Rows are points. The window is the flat piece filled in between its corners: a triangle in 3 columns, a solid with four corners in 4, and so on. A path goes straight from each point to the next, and from the last back to the first. After which points does the path pass through the window?

Window (3 x 3):
[[ 0.4  5.6  0.9]
 [-6.7 -2.1  6.6]
 [ 3.6  2.0 -1.7]]
Path:
(1): [0.5 1.3 8.5]
(2): [2.6 5.4 2.7]
(3): [-3.7  3.8 -3.0]
(4): [-1.7 -0.1 -0.1]
(5): [ 4.8 -1.4  0.9]
(6): [8.5 4.2 0.7]
(7): [ 2.8  2.8 -5.9]
(8): [-7.5  0.7  3.4]
Through the window after points: 2

Window (4 x 4):
[[-6.9 -9.5  0.7  0.5]
 [-0.7  4.4 -0.6  7.3]
 [ 5.4  2.8  1.8  1.9]
 [-1.8 -3.9 -1.2 -5.3]]
Path:
(1): [ 1.4  0.1  8.7 -0.9]
(2): [-3.2 -2.5  5.2 -0.3]
(3): [ 1.1 -6.5 -3.0 -0.5]
(4): [-3.0 -3.0 -2.8  5.2]
(5): [-4.6 -2.8  6.3 -1.8]
(6): [1.2 2.1 4.7 1.2]
(7): [ 5.8  1.5 -2.6  3.5]
(8): [ 0.7 -4.5 -4.5 -2.1]
(9): [-4.4 -1.3  4.8 -6.8]
(10): [-7.1 -5.5  3.8  0.4]
(11): [-3.2 -6.8 -2.5  2.4]
(12): [ 0.7 -8.8 -4.5 -1.5]
(13): [-5.5 -4.1  0.3 -3.0]
(14): [-6.2 -0.5  3.5 -1.5]
(15): [ 5.2 -5.4 -5.1 -3.1]
(16): [ 3.1  0.5 -1.3  2.6]
Through the window after points: 4, 6, 8, 10, 14, 16

Window (6 x 6):
[[-0.7  3.3  2.3 -5.0 -0.1 -1.3]
 [-4.5  3.6  4.1  5.5 -3.2 12.9]
 [ 9.6 -0.7 -7.8 -1.6 -7.5  1.6]
 [ 2.5  4.3  0.5 -0.1  2.5  5.1]
 [-3.2  1.6 -0.2  3.7  1.0  3.4]
 [ 5.9 -1.9  5.6 -5.5  3.2 -8.0]]
Path:
(1): [ 6.2 -1.2 -4.0 -2.6 -3.9  3.3]
(2): [ 1.8  1.2  0.4 -2.8  1.2  3.5]
(3): [ 4.5  5.6  1.9  4.1  1.2 -0.3]
(4): [-1.4  6.5  3.4  4.2 -2.1  2.8]
(5): [-4.5  0.5  4.4 -0.1  2.7  7.3]
(6): [-2.6 -0.7 -1.2 -2.5  2.7  3.6]
(7): [ 0.1  3.6  1.2  5.4 -0.8  2.3]
(8): [-2.7  5.0  1.9  8.4 -1.0  0.1]
(9): [-1.6 -2.1 -2.0 -3.4  2.3  6.4]
(10): [ 3.8  0.3 -0.1 -2.0  0.7  5.2]
(11): [ 1.8  4.3  0.2  3.0 -4.2 -1.7]
(12): [-3.2 11.7  2.9  6.3 -8.7  8.4]
(13): [-2.0 -3.5  2.8  0.9  2.0  9.9]
(14): [ 0.1 -1.7 -1.7 -5.2 -0.3  1.9]
(15): [ 4.2  4.2  1.1 -2.4  1.0 -4.4]
(16): [ 5.6  3.9 -1.9  1.9 -3.5 -1.1]
Through the window after points: 2, 6, 8, 10, 12, 16

Window (8 x 8):
[[ 0.2 -1.1 -2.6  4.6  4.9 -2.2  1.3  0.6]
 [-5.2 -5.2  2.1 -4.3 -9.5 -4.5 -2.4 -0.6]
 [ 4.4  2.6 -7.3 -9.5  1.9 -1.3  2.4  4.8]
 [-0.5  1.8  4.1 -7.4  3.0 -3.6 -7.9  3.9]
 [ 4.4  3.2 -0.3  8.4  0.6 -0.5 -1.8  0.8]
 [ 0.8 -5.2 -3.7 -0.4 -3.5 -2.6 -8.0 -1.8]
 [ 7.7 -8.1 -4.1  7.4 -2.0  5.5  8.3 -4.9]
 [-8.1  4.7  4.0  4.5 -0.9  4.9  3.0 -8.4]]
Path:
(1): [ 0.2  1.8 -0.1  3.8  3.2  3.6 -2.9  5.9]
(2): [-0.6 -2.7  0.0  4.6 -0.6  1.4 -2.1  0.3]
(3): [ 4.9  0.5 -0.7  3.0 -1.1 -6.3  0.2 -8.1]
(4): [ 5.6 -4.9 -2.1  3.9 -0.8 -7.7  6.7 -6.5]
(5): [ 0.1  0.0 -2.2  3.9 -1.0  6.7  2.6 -1.8]
(6): [-3.4 -3.0 -3.7  2.6  0.9  7.6 -0.3  5.3]
(7): [ 3.6  1.8 -0.3  1.9  1.1 -3.1  0.9 -8.5]
(8): [-0.1 -0.8 -1.6  0.7 -0.3 -4.7  2.5 -4.1]
(9): [-1.4 -2.6 -0.9  2.2  1.0 -0.8 -1.6  2.6]
(10): [-0.5  1.0  0.3  1.2 -0.2  2.7  0.8  1.2]
(11): [  2.7   2.6  -0.3  -0.9   4.0 -10.4   3.1  -3.7]
(12): [ 6.9 -1.9 -4.3  2.8  0.3 -4.6 -0.7 -7.7]
Through the window after points: 8

Window (9 x 9):
[[ 0.4  2.3  4.6 -2.6  3.0 10.8  8.5  9.7 -5.0]
 [ 3.1 -1.6 -2.7 -1.3 -0.6 -7.7  6.4 -0.3 -4.7]
 [ 8.2 -3.4 -2.7  4.6  0.9 -3.4 -0.5 -0.1  3.6]
 [ 0.8 -5.3 -2.6 -2.6 -2.0 -0.1  0.6 -0.4 -1.4]
 [-4.3  8.8 -0.2 -1.7 -1.3  7.8  3.4 -3.1  0.5]
 [ 4.9 -0.7 -2.7  0.8  0.2  2.3  2.1 -7.1 -3.2]
 [-0.2 -1.5  0.0  5.7  3.6 -2.3 -3.6 -8.6  1.0]
 [-2.3  0.2  2.9 -1.4 -1.5  8.5 13.4  3.5 -1.4]
 [-5.0  5.6 -4.2  6.6 -3.4  5.2  3.7 -2.6 -5.2]]
Path:
(1): [ 1.9 -1.4  1.7  1.3 -3.7  1.6  3.7  0.8 -2.6]
(2): [ 1.2  0.3 -7.2  2.9  7.8  3.1  2.9 -0.1 -1.3]
(3): [-0.5 -0.9 -3.6  3.0  2.7  2.4  3.2 -2.2  1.2]
(4): [-0.4  2.4  3.0  1.0 -2.1 -0.1 -2.4 -6.9 -3.0]
(5): [ 1.6  2.7  5.0 -1.3 -3.7  4.5  4.4 -1.7 -2.4]
(6): [ 0.7 -2.6 -8.4  2.4  4.0  4.0  7.2 -2.9 -2.2]
(7): [ 1.0 -5.2 -7.9  2.1  5.4 -1.4  3.4 -4.3  0.7]
(8): [ 2.0  4.1  5.8  0.1 -4.9 -5.3  3.1 -0.6 -6.0]
Through the window after points: 3, 5, 7
